Each row is a point. The last column is the point's height on a tilted bowl or saddle (a function of degree 2), plus a little noise. Along how many of its main directions does it bend up, bend down or stay straight?

Points (11 x 3):
[[ 42  -4 -14]
 [ 28  24  24]
 [-59 -22 -22]
 [  0  43   8]
 [  2  -6 -33]
 [-36 -32 -33]
 [ -5 -24 -46]
 [ 45  13  23]
 [ 10  43  23]
 [-10 -46 -52]
 [ 44 -12 -29]]
Directions: 1 up, 1 down, 0 straight

Points (16 x 4):
[[ 43   5 -31 -32]
 [-33 -12 -33 -48]
 [ 25  54  32 -40]
 [-29   3  -2 -23]
 [-46 -45  45 -37]
 [-13  23 -25 -25]
 [-52 -15  33 -10]
 [ 71   9 -29 -45]
 [-50  27  47  41]
 [ 20  -5   4 -28]
 [  6 -14  46  -6]
 [-12  -8   0 -25]
 [-17  19  36   9]
 [ 18  13  15 -25]
 [-35  -1   0 -23]
 [ 47 -31  28 -29]]
Directions: 1 up, 1 down, 1 straight

Points (23 x 5):
[[  12   -1   31  -72   38]
 [ -28  -86   80   43 -117]
 [  23  -13    8   20  -18]
 [ -34   -1  -12   56    4]
 [  12   29   47   -4  -33]
 [  10  -23  -32  -15    7]
 [ -26    2   49   31  -45]
 [   4   -6   10   19  -13]
 [ -26    5   10  -15    2]
 [  28    4   -8   21  -17]
 [ -28   16    6   96   -9]
 [ -31  -29  -19   33    4]
 [   9   40   50  -13  -28]
 [   9   15  -18   17   -6]
 [ -24   -9  -13   24    2]
 [ -51   56  -37    8    8]
 [ -26   19  -15   14    3]
 [  -2  -13   -7    8    0]
 [  16  -33  -26   34    4]
 [  -6  -32   49  -24   -3]
 [  35    3   14   17  -31]
 [ -42  -18  -45   -3    7]
 [ -20  -28  -35  -19   11]]
Directions: 1 up, 2 down, 1 straight

Points (38 x 7):
[[  70   -8  -34   14  -20   -8  -27]
 [ -33   69    2   -6  -50   -5   -5]
 [ -31  -18  -45  -18  -20  -14  -25]
 [ -14   -5   33    5   15   -9   -5]
 [  48   24   -1   19  -22   -2   -1]
 [ -22   73    4  -93   45   -5 -110]
 [ -41  -25  -40    2  -25   -5  -23]
 [  13   15    1   56  -11  -57  -44]
 [  14   -9    9  -32   62  -31   11]
 [ -46   -1   -5   -9    7   26  -10]
 [  32   12   15  -15  -19   32    1]
 [ -33   42   16  -15    0   19  -21]
 [ -12   10  -19  -17   25  -33  -15]
 [ -81   -6  -38   64  -27   60  -49]
 [ -30   59   24  -38  -32  -41  -67]
 [  -7  -10   -5   17   13   44    4]
 [  30   30  -14   -8   34  -31  -27]
 [ -36   35   27  -10   21    3  -33]
 [ -25   13   30  -42   32   25  -31]
 [ -40   -8    5  -24  -64    2  -37]
 [  49  -17   46  -38    4    2  -31]
 [  28   19   15  -28  -24    5  -10]
 [  21   -3   25   53   28   -6   -8]
 [  -9    0  -51  -24    4  -21  -20]
 [   8  -28   39   35   31   58  -15]
 [  26   42  -31   51  -19   45   24]
 [  51  -27  -22   13   11   62  -13]
 [  35   28    1   34  -13    2   -1]
 [ -27    2  -50    3  -37    4  -13]
 [ -32  -12   -3   42  -43    3  -20]
 [ -44  -20  -31   21  -18   11  -15]
 [  -4  -32    9    4  -68   18  -24]
 [ -36  -32  -13   38   -6    7  -10]
 [  18   26  -30   45   -7  -42  -39]
 [ -26   50   -6  -20   40   10  -33]
 [ -27   16   10  -21   -5   39  -10]
 [ -40  -30  -19  -12  -27   49  -17]
 [ -16  -13   -8   35  -40  -10  -18]]
Directions: 1 up, 5 down, 0 straight
